Rows are points. Each copy is the shape, with its points in the same order, turned, moved and blurred by noise. Some copies are also mirrored. Which?

Shape (6 x 3):
[[-2.6  3.7 -3.5]
 [-7.1  7.2 -1.9]
 [-6.1 -4.4 -1.6]
 [-0.8 -0.7 -1.8]
 [-3.3  1.7  5.5]
 [ 5.9 -0.3 -5.1]]
Copy 1:
[[ 4.5  2.3 -3.6]
 [ 9.9  5.3  1.4]
 [ 5.0 -6.8 -1.5]
 [ 1.2 -1.2 -3.0]
 [ 1.9 -0.6  5.0]
 [-3.4  0.6 -7.4]]
Copy 1 is: mirrored
Copy 2 (6 x 3):
[[-3.2  2.1  3.4]
 [-6.7  5.6  3.8]
 [-5.9 -1.8 -3.2]
 [-0.6  0.4  0.0]
 [-1.2  7.1 -4.6]
 [ 6.0 -2.0  4.2]]
Copy 2 is: mirrored
Copy 3 (6 x 3):
[[-2.9  3.5 -5.6]
 [-8.4  6.1 -5.7]
 [ 2.0  7.8 -0.6]
 [ 0.4  2.4 -2.7]
 [-5.3  2.8  3.2]
 [ 4.0 -3.2 -6.3]]
Copy 3 is: mirrored

Shape, 10 rows:
[[-2.1  9.4  4.2 -1.9  1.9  1.2]
 [ 7.0  2.2 -6.3 -1.9  1.1  1.8]
 [-0.7  6.6 -3.2 -2.6  4.3 -3.2]
 [ 0.6  6.1 -3.2 -0.8  4.7  1.2]
 [-0.5  0.8  0.6  5.9 -8.3 -7.2]
 [ 2.9 -1.3  6.0 -5.1 -5.8 -3.0]
 [ 3.6 -5.3  4.3 -0.3 -4.7 -0.9]
 [-2.5 -5.2 -3.8  1.4 -5.7  0.7]
 [ 3.6 -2.8  5.7  0.4 -3.1 -1.8]
 [ 4.8  1.0 -5.7 -4.4 -1.1  6.7]]
Copy 1:
[[-1.1  7.8  6.5 -2.7  1.4  1.4]
 [-0.1 -1.1 -2.6 -7.1 -4.7  6.2]
 [-4.8  3.9  0.3 -6.2  0.2 -0.7]
 [-4.5  2.9  0.1 -5.0  0.3  4.2]
 [-0.2 -0.4  1.5  6.3 -8.5 -4.7]
 [ 8.9 -0.9  7.1 -3.0 -5.5 -4.4]
 [ 7.9 -4.8  4.8  0.1 -5.0 -1.1]
 [ 5.7 -3.1 -4.3  3.9 -1.3 -1.0]
 [ 4.6 -3.6  6.4  0.5 -4.5 -0.4]
 [ 5.2  0.9 -3.8 -7.1 -2.1  8.0]]
Copy 1 is: mirrored
Copy 2:
[[-0.1  9.2  6.1 -3.5  1.3  1.1]
 [ 4.9  2.7 -7.2 -4.5  0.6  2.5]
 [-0.2  8.3 -2.1 -5.7  3.2 -3.1]
 [-0.2  7.0 -2.4 -3.8  3.8  1.3]
 [ 1.7  3.5 -0.5  3.7 -9.0 -8.1]
 [ 6.3 -1.3  5.6 -5.0 -5.2 -4.4]
 [ 4.7 -5.0  2.6 -0.6 -4.2 -3.2]
 [-3.3 -3.7 -3.4 -1.6 -6.9 -2.3]
 [ 5.1 -2.5  3.9  0.2 -2.6 -3.6]
 [ 2.9  0.2 -5.1 -7.1 -1.7  6.3]]
Copy 2 is: only turned

Shape:
[[ 1.0  2.5 -2.3 -2.9 -4.9 -4.2 -6.6  0.4]
 [-4.8  7.2 -8.2 -0.5 -0.9 -0.9 -8.2 -1.1]
 [-4.6 -3.8  0.4  7.8  2.0  2.2 -3.6 -2.6]
 [ 1.0 -1.4 -0.6  6.4  6.5  2.3  2.9 -3.2]
 [ 2.7 -4.0  1.3  6.0  5.9  3.4 -1.8 -2.1]
 [-0.8 -5.0  0.2  5.0  0.0  3.3  2.2 -6.3]
 [-2.4 -2.0  4.3  2.1  2.9  1.4  3.6  2.8]
 [ 0.0  6.5 -3.3 -4.3  0.1 -3.1 -5.2 -2.0]
 [ 5.0  4.7 -0.4 -5.0 -4.3  6.0  5.6  6.4]
 [-3.2  1.0 -6.4 -5.0  3.1  2.4 -9.0 -2.3]
 [ 6.0  4.0  7.8 -1.7  0.2  8.9  2.8  3.0]
 [ 0.4  4.5 -8.1 -0.4 -3.0 -3.0 -9.0  2.9]
 [ 1.8 -1.2 -2.0 -2.4 -1.8 -6.7 -2.0  3.2]
 [-1.7  8.5 -4.5 -3.0 -2.7 -1.6 -6.2 -0.8]]
Copy 1, 14 rows:
[[-0.7  3.9 -2.6 -1.7 -4.7 -4.9 -3.7 -0.6]
 [-8.2  8.1 -7.5 -2.9  0.0 -1.7 -3.8 -1.9]
 [-6.2  0.3 -2.9 -2.5  1.8  0.3  7.5  7.4]
 [-0.3 -1.4 -5.0 -0.8  8.4  0.0  7.7  3.3]
 [ 1.1  0.7 -2.9 -1.0  6.4 -1.1  6.9  8.1]
 [ 0.4 -3.2 -5.4 -5.0  1.7  1.6  8.2  5.0]
 [-0.3 -2.2  2.6  1.5  3.5  3.3  5.5  1.3]
 [-1.4  6.7 -3.6 -3.3  0.4 -4.2 -2.6 -4.3]
 [ 8.4  1.3 -3.4  5.2 -0.6  6.9 -2.7 -4.0]
 [-3.7  7.9 -3.9 -8.0  3.2  0.1 -4.7  2.4]
 [10.2  5.5  0.4  4.5  1.4  6.2  5.8  0.1]
 [-4.8  5.8 -6.5  0.7 -2.1 -4.7 -6.7  0.9]
 [ 0.2 -1.8  0.1 -0.2 -0.9 -5.5 -4.0 -0.5]
 [-3.5  8.1 -5.5 -1.7 -2.1 -2.3 -3.1 -4.5]]
Copy 1 is: mirrored
Copy 2, 14 rows:
[[ -5.2   4.8  -1.1   0.4  -5.8  -4.0  -2.4   1.9]
 [ -8.0   9.8  -5.2   0.8  -2.6   2.7  -6.4   0.4]
 [ -5.8  -3.6  -0.6   9.0   0.7   3.2  -5.1  -2.4]
 [  2.4  -4.3  -3.4   7.7   6.0   1.5  -1.1  -2.9]
 [  1.3  -5.4  -0.4   7.0   5.5   0.2  -5.3  -2.4]
 [ -1.0  -4.5   1.6   6.9   1.4   1.7  -1.3  -6.9]
 [ -2.6  -5.4   0.9   2.7   5.0   4.7   2.7   0.3]
 [ -4.5   7.4  -3.3  -0.9  -0.5  -2.9  -4.0   0.1]
 [  6.6   3.5   2.7  -4.4  -1.7   6.0   5.3   3.5]
 [ -5.2   2.3  -4.5  -3.3  -0.9   0.5 -10.4  -2.8]
 [  7.9   0.3   8.0  -1.9   7.2   3.1   1.6   4.2]
 [ -4.1   7.3  -5.4   0.7  -6.8  -0.1  -4.5   5.5]
 [ -3.6  -1.5  -2.8   0.5  -4.0  -4.8   1.0   3.2]
 [ -4.2  10.0  -2.6   0.6  -2.4   0.2  -3.1   1.2]]
Copy 2 is: only turned
Copy 3 (14 x 8):
[[  0.0   4.5  -1.0  -0.7  -3.5  -8.8  -4.4  -0.8]
 [ -3.3  12.3  -3.3   1.2  -3.3  -0.7  -3.5  -1.9]
 [ -2.0   1.6   6.9   8.1   1.0   1.9  -0.6  -3.8]
 [  3.8   1.4   6.4   4.9   4.8   2.6   4.9  -1.1]
 [  5.8  -0.3   8.9   4.4   3.5   2.6   1.2  -2.0]
 [  1.0  -0.9   6.3   5.6  -1.9  -0.3   4.9  -4.7]
 [ -1.5  -4.3   4.6   0.9   4.0  -0.3   2.1   3.4]
 [ -0.7   7.6  -4.3  -3.1   0.7  -6.1  -1.4  -2.7]
 [  4.7  -3.6  -5.1  -3.9  -3.9  -1.9   4.4   6.3]
 [ -2.1   8.4   2.1  -5.0  -3.2   1.9  -4.6  -5.2]
 [  7.6  -8.9  -3.3  -3.8   2.5   1.4   2.0   1.8]
 [ -0.3  10.8  -2.0   1.0  -5.1  -5.6  -5.3   0.7]
 [ -0.6   2.7   3.8  -0.3  -2.0 -10.1  -1.8   3.3]
 [ -1.6   7.9  -6.6  -1.4  -1.2  -5.2  -2.3  -1.4]]
Copy 3 is: mirrored
